Rows are points. Each copy is the shape, with its points in the same order, turned, moved and blurred by noise. Some copies are also mirrored. Which?

Shape (7 x 2):
[[-11 -32]
 [ 40  18]
 [ 14  15]
 [  0   7]
 [ -3 -52]
 [ 60   7]
 [  5 -53]]
Copy 1:
[[ 12 -31]
 [  6  41]
 [  0  25]
 [-11   3]
 [ 31 -32]
 [ 30  47]
 [ 48 -31]]
Copy 1 is: only turned
Copy 2 (7 x 2):
[[  8  48]
 [ 27 -27]
 [  0 -12]
 [ -4  -1]
 [ 23  58]
 [ 45 -27]
 [ 35  53]]
Copy 2 is: mirrored

Shape:
[[-37 -52]
 [ 52   8]
 [ 30  31]
 [-15 -12]
 [-23  14]
 [ -3   5]
 [-43  23]
 [ 44 -18]]
Copy 1 (8 x 2):
[[-45  31]
 [ 60  11]
 [ 54 -18]
 [ -7   3]
 [ -4 -24]
 [ 11  -7]
 [-21 -40]
 [ 45  31]]
Copy 1 is: mirrored
Copy 2 (8 x 2):
[[  3 -57]
 [ 41  44]
 [  7  51]
 [ -6  -8]
 [-25   8]
 [ -2  13]
 [-44   1]
 [ 50  18]]
Copy 2 is: only turned

Shape:
[[ 20   9   4]
 [ 18  12   7]
 [ 20  17   3]
 [ 15   3   0]
 [ -8  11 -29]
 [ 13   6  13]
 [ 13  -8  15]
 [-57 -14   8]
 [  9 -43  17]]
Copy 1:
[[ 20   0  -8]
 [ 22   0  -6]
 [ 23   7  -6]
 [ 12  -3  -5]
 [-13  18  14]
 [ 23  -9  -1]
 [ 17 -21  -4]
 [-11 -30  60]
 [ -2 -50 -10]]
Copy 1 is: only turned
Copy 2:
[[ -4  -4  25]
 [ -7  -1  24]
 [-11  -4  28]
 [ -2  -5  17]
 [-23 -25  -7]
 [ -3   8  20]
 [  7  10  14]
 [-21  25 -49]
 [ 37  14  -6]]
Copy 2 is: mirrored
Copy 3, 9 rows:
[[  4 -15  29]
 [  2 -10  29]
 [ -5 -15  31]
 [  4 -18  19]
 [-21 -18 -12]
 [  9  -4  25]
 [ 21   0  22]
 [  2  45 -23]
 [ 49  -1   0]]
Copy 3 is: mirrored
Copy 4, 9 rows:
[[  1   0  19]
 [  2   8  19]
 [ -3   4  28]
 [  4   0  12]
 [-28 -19   1]
 [  5  13  10]
 [ 14   4   4]
 [-21  14 -55]
 [ 34  -8 -20]]
Copy 4 is: mirrored

Shape:
[[ 14  33  24  -1]
 [ -8 -11  25   5]
 [  0   9  19 -31]
 [ -4   5  -6  24]
 [  5  15  19  17]
 [-11 -18  17 -23]
 [  6 -20 -17  29]
 [ 38 -46  12  29]]
Copy 1 (8 x 4):
[[ 35   7 -27  15]
 [  8 -13   8   8]
 [ 34  18  14  -1]
 [-13  -3 -21   7]
 [ 15  -5 -24  16]
 [ 14  -3  26   1]
 [-27 -13 -18 -20]
 [ -3 -51 -13 -43]]
Copy 1 is: only turned
Copy 2 (8 x 4):
[[ -5  25  21 -23]
 [ -3 -13  -1 -18]
 [ -7  19 -24 -30]
 [ -1  -2  12  16]
 [ -2   4  21 -11]
 [ -3  -7 -27 -25]
 [ 19 -15   0  26]
 [ 60 -25   7   2]]
Copy 2 is: only turned

Shape:
[[ -3  13   8 -59]
 [-22   7  -8  12]
 [-21  10   6   8]
 [-17  12  12  -8]
 [  2  20 -10  14]
 [  0   3  14  19]
 [-23  -3  17  30]
 [-13   0  -8  16]
 [-12 -37  15   5]
 [ 48 -23 -28  46]]
Copy 1 (10 x 4):
[[ -7   9  50  27]
 [-23 -24 -21   4]
 [-29  -8 -12   0]
 [-27  -5   6   3]
 [ -9  -1 -27  17]
 [-16   3 -18 -16]
 [-30 -17 -25 -20]
 [-12 -18 -20  -2]
 [ -4 -22   3 -38]
 [ 47  -6 -54 -18]]
Copy 1 is: mirrored
Copy 2 (10 x 4):
[[-40  50   2 -12]
 [  7   4  -3  31]
 [ 11  18   4  26]
 [  0  24   7  16]
 [ 15   7 -23  11]
 [ 31  13   7   5]
 [ 32   6  16  32]
 [ 14  -3  -1  16]
 [ 13  -8  39   4]
 [ 51 -38 -25 -29]]
Copy 2 is: only turned
Copy 3, 10 rows:
[[-58  26  18 -31]
 [  5   1   7  -3]
 [ -3  10  13   5]
 [-21  15  14   0]
 [ -3   4 -18   4]
 [-10  -4   5  22]
 [ 10  -4  22  24]
 [  3  -9   5   1]
 [-20 -34  35  10]
 [ -7 -60 -44  19]]
Copy 3 is: mirrored

Shape:
[[  7  21   1   0   4  -2]
 [  8  19  12   4  15   5]
 [  5  17  21  11 -59   7]
 [-13   3   5   8  19  -6]
 [-14   9  -2 -14  12   1]
 [  9  16  23  -3  19   0]
 [-24 -13   0 -21   4  -7]
 [  4 -10   0   1   9   9]
 [ 20 -24  -2   7   7 -20]]
Copy 1 (9 x 6):
[[ 11  16   3  -6  -2  13]
 [ 15  16  14   7   5  21]
 [-27  57  -3  14 -31  -3]
 [  4   3  10  -5  22  -4]
 [ -4  -3   8  -9   9  11]
 [ 19  10  25   9   1  12]
 [-17 -15  12  -5   0  -7]
 [ -1  -4  -2  17  10   9]
 [ 22 -10 -18  20  -5  -9]]
Copy 1 is: only turned
Copy 2, 9 rows:
[[  5 -10  -1  18  -5 -14]
 [ 16   0   5  25  -8 -12]
 [-10  -7 -27 -10 -60 -13]
 [ -8  16   7  23   5 -13]
 [ -1   1  13   4   9 -18]
 [ 25   8  -1  26  -5 -15]
 [ -9  19   3 -14  15 -15]
 [  3   9   5   8  -2  11]
 [ -3  10 -26  17  14  18]]
Copy 2 is: mirrored

Shape (11 x 8):
[[-10  11 -18  18  -4  -6 -17 -21]
 [-21 -39 -13  32  23   3 -16  42]
 [ 30  -1   0   5 -45   6  -3 -29]
 [-39 -16  26  15  36 -10   8  21]
 [ -2  -3 -10 -22 -23  23  -4 -32]
 [-12 -13  11  25  43   0  -4  33]
 [ 25  -2 -11 -18  -2  -2  -8 -27]
 [  5  45 -26  -6 -27  19  12  47]
 [ 14   9 -17 -25 -26  18 -38  48]
 [ 17 -15 -13  -2   0  32 -10 -32]
 [  8 -35 -26 -10  -3  -4   2 -27]]
Copy 1, 11 rows:
[[-35  -3  16 -21   2   2 -22  -4]
 [-27 -53  28 -14  12  -6  47  -7]
 [ -4  47  21  -7   6  27 -12  -3]
 [-38 -35 -13  -7  32 -36  32   9]
 [-15  34  16  -1 -26  -4 -11  13]
 [-16 -44  14 -19  33 -30  25   5]
 [ -1  22  25   5  -1 -14 -21 -14]
 [ 27 -34  -7  -4  -7  39 -17  31]
 [ 37 -20   5 -16 -33  22  11 -10]
 [-11  26  50 -11  -7 -13  -6  12]
 [-30  16  42  23  -7 -11   0 -14]]
Copy 1 is: mirrored
Copy 2, 11 rows:
[[-22   0  32  -1   8   6   9 -34]
 [-18  31  21   3  15 -54  -3  22]
 [-36   5  27 -11  -9  53  28  -2]
 [ 23  39   0   1 -11 -34  -3 -13]
 [-19 -12  -2 -23  21  38  18 -10]
 [  0  34   3  19  -4 -33 -19  -1]
 [-41 -10  -8  -8  -9  31  14 -23]
 [  4 -41  39   7 -18  14 -16  40]
 [-22 -40  16  24   7   2  20  49]
 [-46   6   3  -7  22  32   3 -11]
 [-49  -1  -6 -34   0   5  12 -18]]
Copy 2 is: only turned
Copy 3 (11 x 8):
[[-13  -6  14  32   7  -8  -9  -1]
 [ 49 -13 -18   4 -17 -18   9  23]
 [-32   3   9   1  -6   2 -55 -17]
 [ 51   5   8  -1   7  11  32  -2]
 [-24 -13  12 -14  34   2 -33  -9]
 [ 40   1  -3  -1 -24  -1  35   9]
 [-31  -7  -7  -1   7   0 -10 -26]
 [-38  31   1  -8  -5  19   0  58]
 [-33  29 -24 -24   1 -34  -7  32]
 [-22 -36   9 -12   6  -7 -24 -13]
 [ -8 -32 -23  10  14   8 -28 -18]]
Copy 3 is: mirrored
Copy 4, 11 rows:
[[-10  -5 -11   5 -11  20 -11  15]
 [ -3   7  39  23   2  51  -9 -47]
 [ 34  -9   6   1 -14  -6  -5  41]
 [-38   9  38  -8  19  11  -5 -41]
 [ 11 -41   0 -11 -18   1  14  20]
 [-14  27  32  -2  15  32   9 -42]
 [ 27 -17  -8 -22   8  14   5  18]
 [ -2   0   6  56  11  11  60  20]
 [ 38 -18  -9  49  10   9  36 -21]
 [ 24 -21   6 -25 -28  22  12  13]
 [ 18 -34  15 -20   6  36 -12  15]]
Copy 4 is: mirrored
